Each point is reached from the start by the listed moves, each made 0, 1 or 2 times, or once backwards (-1), plus a little noise. Say if it took an odd or an even number of moves. Then give how often each move was made.

Moves:
(1): [ 27 -10  -4  -7   3  -1]
(2): [ 6  5 -6  5 -3  8]
(3): [  0   4   8  -1 -16   5]
Start: [ 3 13  2  1 -5 -8]
Points:
[ 60  -4   2 -13 -14  -6] -> odd (2, 0, 1)
[ 15  27  -1   8 -27  13] -> odd (0, 2, 1)
[-12  33  -4  20 -14  11] -> odd (-1, 2, 0)
[-12  36   3  18 -28  14] -> even (-1, 2, 1)
[ 30   5   4  -5 -19  -3] -> even (1, 0, 1)

Moves:
(1): [ 3  5 -7  6 -8 -2  0  1  5  4 -6 -7]
(2): [-3 -4 15 -5 11  9 -1 18  2 15 -1 -5]
(3): [ 0 -6  5 10 -3 -1 -2 -5  6 -1 -6  4]
(4): [ -3   2   0   6   3   0   2   4  -8   7   2 -17]
(5): [  0 -10   0  -2  11   2   8   3   6  -4   4  13]
(6): [-2 -1 -2 -2  6  3 -6  0  0  7 -5 -3]
(7): [ -8  -2   5   5  -5  -6   8 -16  11   1  -5  -4]
(8): [-2 -5 -3 -6 -2  5 -3 11 -4 -4 -3 -1]
(9): [-1 -8  7  5  3 -2 -6 -5 19  0  1 -6]
(10): [-6  0 -7  4 -7 -8 -2  4 -2  1  5  3]
(11): [ 4 -3  2  0 -4  5  2 -9 -1 10  4 -8]
Start: [  0  13   0  -1  -4  -2   6   4  -6   0 -12   3]
Points:
[ -8  12  10  26  -1 -14 -10 -54  33  13 -29 -46] -> even (0, -1, 0, 1, -1, 2, 1, -1, 2, -1, 0)
[-15 -22  27 -11  -2  10  -3  -7  21  30  -8  -3] -> even (-1, 1, 0, -1, 0, 1, 1, 1, 1, 1, 2)
[-17  13 -30  30 -60 -31  27 -40  17  16  -2 -51] -> even (2, -1, -1, 1, 0, -1, 2, 1, 1, 2, 2)
[ -8 -20  10  -1   0  19   9  33 -13  31  -9 -17] -> odd (0, 1, 1, 1, 1, 0, 0, 2, 0, 1, 2)

Moves:
(1): [ -3  -6  11 -13  -4   2 -10   2  -3  -2   3 -12   4  -6  -8   4   3   4
   4  -2  -5   1   0]
(2): [  1   0  -4  10  10   2  -5   2   4   0   4   1   0  -1 -10  -6   4 -10
  -2   3  -2  -7  -3]
(3): [ 1  3 -4 -7  2 -4 -2 -4  3  2  8 -1 -1 -6 -2  5 -3  0  3 -2 -1 -3  1]
(4): [  5  -3  -4  -9   4  -4  -5  -3  -7  -5   2 -10   1  -2  -2  -5   4  -4
   5  11  -3  -4   6]
(5): [-1  2  5 -5 -2 -2  2  1 11  7 -7  4  5 -9  1 -9  7 -5  3  8 -6 -4 -1]
(6): [ 1 -2  7 -1  3  0  0 -2 -3  0  0 -1  5  1  6  5  4 -1  1  8 -2 -8  7]
(7): [ -3  -3  -5  -4  -2  -1 -11  -9   1   1   2   4  -7  -9  -4  13  -2  -1
   3   1   1   7  -2]
(8): [-1  0  1  1  6  2  5  4  6 -5 -3 13  5  3  5  5  3 -5  9  7 -5 -4  4]
(9): [ 2 -1  8 -4 -1 -1  0 -1  6 -3 -6 -9  2  5 -2 -2  2 -3  7 -3  8  4 -4]
(10): [-2  0 -1  1 -3  4 -2 -3  0 -5  5 -2 -6  5  1  0  3  1 -4  7 -3  0 -7]
(11): [ 6 -5  2 -1 -1 -2  0  5  0  0 -3 -3 -3 -1 -4 -8  7 -1 -4  4  3 -5  3]
(12): [  5   3 -10  -1   4   6  -7 -11  -5 -17  -1  -6   1  -2   3   2   3   9
   0   3  -1  -9  -4]
(13): [-5  0  1 -6 -9  1 -2  8 -4  5  0  3  5  6  1 11 -9  5 -1 -5  0  0  4]
(14): [  2  -2   6  -7   1   4  -4   5  -3  -4   0 -10  -1  -1  10   8  -7   5
   6   4   2   4  -2]
(15): [  1  -6  -1  -2  -1 -10  -1  -2   1   2   4  -2   8  -3  -3   7  11  -1
   2  10  -8  -1   0]
(16): [-1 -2 -5  5  3 10 -1  2 -3 -7  5 -2  4  2  6  1  6  2 -1 -1  4 -1 -2]
(17): [ 4  3  1 -3 -2  8 -2  5  1 -9 -3 -4  4  8  1 -1  5  8  4  6 -1 -1  9]
(18): [  7  -1  -2   3  10   4  -2  -2   8  11  -7   2  -6   0  -4   2   6  -3
   3  -1 -12  -1  -9]
(19): [  0   6  -6   2   5  -1   5  -2  -1   3   5  -6 -14  -4  -6  -7   3   4
   6   3   8  -3  -6]
(20): [-10  -8   0   5   5   5   4  -6  -1   1   7   3  10   2   6   3  -3  11
   0  -4   4   7  -3]
Start: [  7   2   6 -10  -1   7   1  -5  -3   1   1  -4  -2  -7   7   7  -1   0
   4   2  -4   7   6]
Points:
[ 11   8  29 -48  11   5 -10  19  22  13  -3 -17  -7 -38  -1  45  25  11
  60  52 -55  -7  -3] -> even (2, 0, 0, -1, 1, 0, 0, 2, -1, 0, -1, 0, 0, 2, 2, -1, 1, 1, 2, -1)
[  8  -4 -14 -45 -12   1 -42 -25 -31 -25  37 -47 -57 -52  -4  36   6  17
  14  47   3   0 -22] -> even (1, 0, 0, 0, 0, 0, 2, 0, -1, 2, 1, 1, 0, 2, 1, 0, -1, -1, 2, -1)
[  8  36 -29   7 -14  11  31  25  -3 -14   2  14   5  14   5   0   8  21
  10  -1  18 -23  18] -> odd (-1, 0, 0, -1, 0, -1, -1, 1, 0, -1, 0, 1, 2, -1, 1, 1, 1, -1, 2, -1)
